Rows are points. Examples show where two turns around zero, p and q, send a point. Where does a point land after both, in the order given? Backwards means that the second turn is done in reverse. Each puzzle has new turns, and all numbers are rounded.

Turn p:
[ 0.22 -0.36] => [ 0.41 -0.10]
[ 0.21 -0.26] => [ 0.33 -0.04]
[-0.28  0.18] => [-0.33 -0.07]
[0.04 0.18] => [-0.10  0.16]
[-0.20  0.27] => [-0.33  0.05]
Turn q:
[-0.16 -0.26] => [-0.18  0.25]
[-0.21  0.06] => [0.14 0.17]
[0.38 0.20] => [ 0.04 -0.43]
Where do these land?
q, then p: [-0.23  0.25] => [0.14 0.31]
p, then q: [-0.31 -0.06] => [-0.17  0.26]
q, then p: [0.12 0.00] => [ 0.05 -0.11]
p, then q backwards: [ 0.41 -0.19] => [-0.31  0.33]

Turn p:
[-0.07  0.29  0.10 -0.19] => [ 0.15  0.16 -0.23 -0.18]
[ 0.46 -0.36 -0.27  0.13] => [ 0.10 -0.08  0.49  0.41]
[-0.29  0.15  0.40 -0.17] => [ 0.05 -0.15 -0.41 -0.32]
[-0.09  0.15  0.09  0.16] => [-0.10  0.03  0.02 -0.23]
[-0.01 -0.23 -0.31  0.08] => [-0.20  0.03  0.14  0.31]
Turn q:
[ 0.05  0.31 -0.09  0.13] => [ 0.04  0.11 -0.13 -0.31]
[-0.24  0.14  0.26 -0.05] => [-0.31  0.17  0.14 -0.04]
[ 0.33 -0.20 -0.16  0.22] => [ 0.44  0.00 -0.12  0.11]
[-0.14 -0.10  0.22  0.16] => [-0.10  0.24  0.03  0.18]
[ 0.11  0.12  0.37 -0.10] => [-0.03  0.17  0.37 -0.09]
[ 0.22 -0.32 -0.02  0.01] => [ 0.27 -0.09  0.06  0.25]
[-0.34  0.04 -0.59 -0.38] => [-0.32 -0.61 -0.35 -0.11]
Where do these land?
q, then p: [-0.29  0.52 -0.16  0.11] => [-0.05  0.33 -0.47  0.24]
p, then q: [ 0.04 -0.22  0.22  0.08] => [ 0.06 -0.05  0.07  0.31]
p, then q: [ 0.04  0.19 -0.20  0.34] => [-0.33  0.14  0.22 -0.15]
p, then q: [ 0.27 -0.17  0.18 -0.18] => [0.37 0.04 0.08 0.15]
p, then q: [-0.07 -0.32 -0.04 -0.35] => [ 0.26  0.09 -0.37  0.14]

Turn p:
[ 0.05 -0.18  0.21  0.16  0.33 -0.35  0.15 -0.12] => [-0.06 -0.09 -0.22  0.00 -0.42  0.26 -0.25 -0.06]
[-0.15 -0.14  0.28  0.32 -0.03 -0.15  0.34  0.28] => [ 0.24 -0.17  0.28  0.17 -0.22  0.32 -0.24 -0.20]
[ 0.23  0.07  0.01  0.51  0.17 -0.16  0.53  0.03] => [ 0.36 -0.13  0.05 -0.03 -0.61  0.03 -0.01 -0.37]
[ 0.15  0.16  0.12 -0.26 -0.25 -0.04 -0.22 -0.05] => [-0.32 -0.15  0.10  0.04  0.12 -0.24  0.07  0.19]
[-0.11 -0.08 -0.29 -0.17 -0.38  0.67 -0.48 -0.23] => [-0.15  0.22  0.10 -0.43  0.76 -0.12  0.38  0.06]
[-0.16  0.25 -0.22 -0.34  0.15  0.26 -0.35  0.03] => [-0.12  0.46 -0.11  0.09  0.34 -0.25  0.08  0.20]
[-0.11  0.09  0.21  0.07 -0.04 -0.03 -0.12 -0.15] => [-0.28  0.04  0.09  0.02 -0.02  0.10  0.01 -0.09]
[ 0.03 -0.22 -0.08  0.01  0.06 -0.30  0.28  0.03] => [ 0.21 -0.26 -0.22  0.10 -0.16  0.14 -0.09  0.00]
[-0.06  0.06 -0.24 -0.08 -0.21 -0.01 -0.53  0.08] => [-0.14  0.14  0.08  0.01  0.24  0.03  0.36  0.41]
[ 0.31 -0.27  0.17  0.25  0.15  0.19  0.33  0.26] => [ 0.40 -0.11  0.20 -0.31 -0.24  0.00 -0.35 -0.10]
[-0.18  0.24 -0.17 -0.46  0.06 -0.09  0.07 -0.16] => [-0.14  0.05 -0.36  0.34  0.21 -0.26  0.03 -0.04]
Turn q:
[-0.30  0.04  0.37  0.22  0.21 -0.08 -0.24 -0.38] => [ 0.11  0.49  0.01 -0.12 -0.01 -0.36 -0.35 -0.07]
[-0.03 -0.06  0.23 -0.16 -0.13 -0.19 -0.14  0.18] => [ 0.15  0.03 -0.11 -0.03  0.01  0.19 -0.20  0.28]
[ 0.16 -0.04  0.08 -0.13  0.00  0.28  0.41 -0.04] => [-0.06  0.12 -0.14  0.04  0.15  0.21  0.39 -0.20]
[ 0.18  0.18  0.21  0.25 -0.04 -0.20  0.43  0.10] => [-0.20 -0.03 -0.43  0.06 -0.03  0.21 -0.15 -0.34]
[-0.37  0.19 -0.47  0.01 -0.17 -0.02  0.04 -0.15] => [-0.16 -0.25 -0.04 -0.23 -0.23 -0.44  0.22  0.12]
[-0.19  0.06 -0.58 -0.11  0.30  0.36 -0.07  0.37] => [-0.07 -0.22  0.38  0.35 -0.44 -0.12  0.45  0.14]
[ 0.15 -0.42  0.15  0.02 -0.09 -0.26  0.04 -0.21] => [-0.12  0.10  0.11 -0.35  0.26  0.25 -0.22 -0.03]
[ 0.19 -0.19  0.23  0.23 -0.36  0.18  0.00 -0.13] => [-0.20  0.08 -0.10  0.05  0.54  0.00 -0.08  0.03]
[ 0.21  0.24 -0.20 -0.32  0.28 -0.08 -0.46  0.27] => [ 0.54 -0.32  0.30  0.24 -0.25  0.06 -0.07  0.08]
Where do these land?
p, then q: [-0.21 -0.29  0.43 -0.19 -0.16 -0.29 -0.17 -0.10] => [-0.18  0.37  0.33  0.22 -0.08 -0.19  0.07  0.36]
p, then q: [ 0.20  0.06 -0.16 -0.19  0.42 -0.09 -0.30  0.26] => [ 0.05 -0.46 -0.19  0.29 -0.23  0.05 -0.14  0.19]
q, then p: [-0.06  0.45  0.54  0.20 -0.27  0.33  0.50 -0.24] => [ 0.28  0.29 -0.60  0.19 -0.26 -0.14  0.59 -0.20]
q, then p: [-0.06 -0.19 -0.05 -0.25  0.10 -0.11  0.12  0.17] => [ 0.09 -0.06  0.21 -0.04  0.25 -0.18 -0.09 -0.09]
q, then p: [ 0.00  0.17 -0.31 -0.17 -0.08 -0.10 -0.12  0.03] => [ 0.12 -0.33 -0.02 -0.10  0.04  0.09 -0.14  0.15]
q, then p: [-0.32  0.10  0.31  0.17  0.02  0.53  0.22 -0.54] => [-0.08  0.09 -0.37  0.57 -0.45 -0.24  0.24 -0.27]
q, then p: [-0.04 -0.22 -0.28  0.07  0.06  0.17 -0.09  0.20] => [ 0.01 -0.06  0.27  0.09  0.01  0.24 -0.22 -0.15]
q, then p: [ 0.16 -0.23 -0.02  0.00 -0.22  0.05 -0.31  0.08] => [ 0.06  0.21  0.12 -0.07 -0.11  0.13 -0.33  0.17]
q, then p: [-0.17 -0.02 -0.24  0.29  0.09 -0.19 -0.05  0.20] => [-0.14 -0.11  0.19  0.10  0.22  0.34  0.09  0.08]
q, then p: [ 0.50  0.16 -0.21  0.08  0.03 -0.30  0.21 -0.06] => [-0.16 -0.08 -0.34 -0.46  0.26  0.17 -0.03 -0.08]
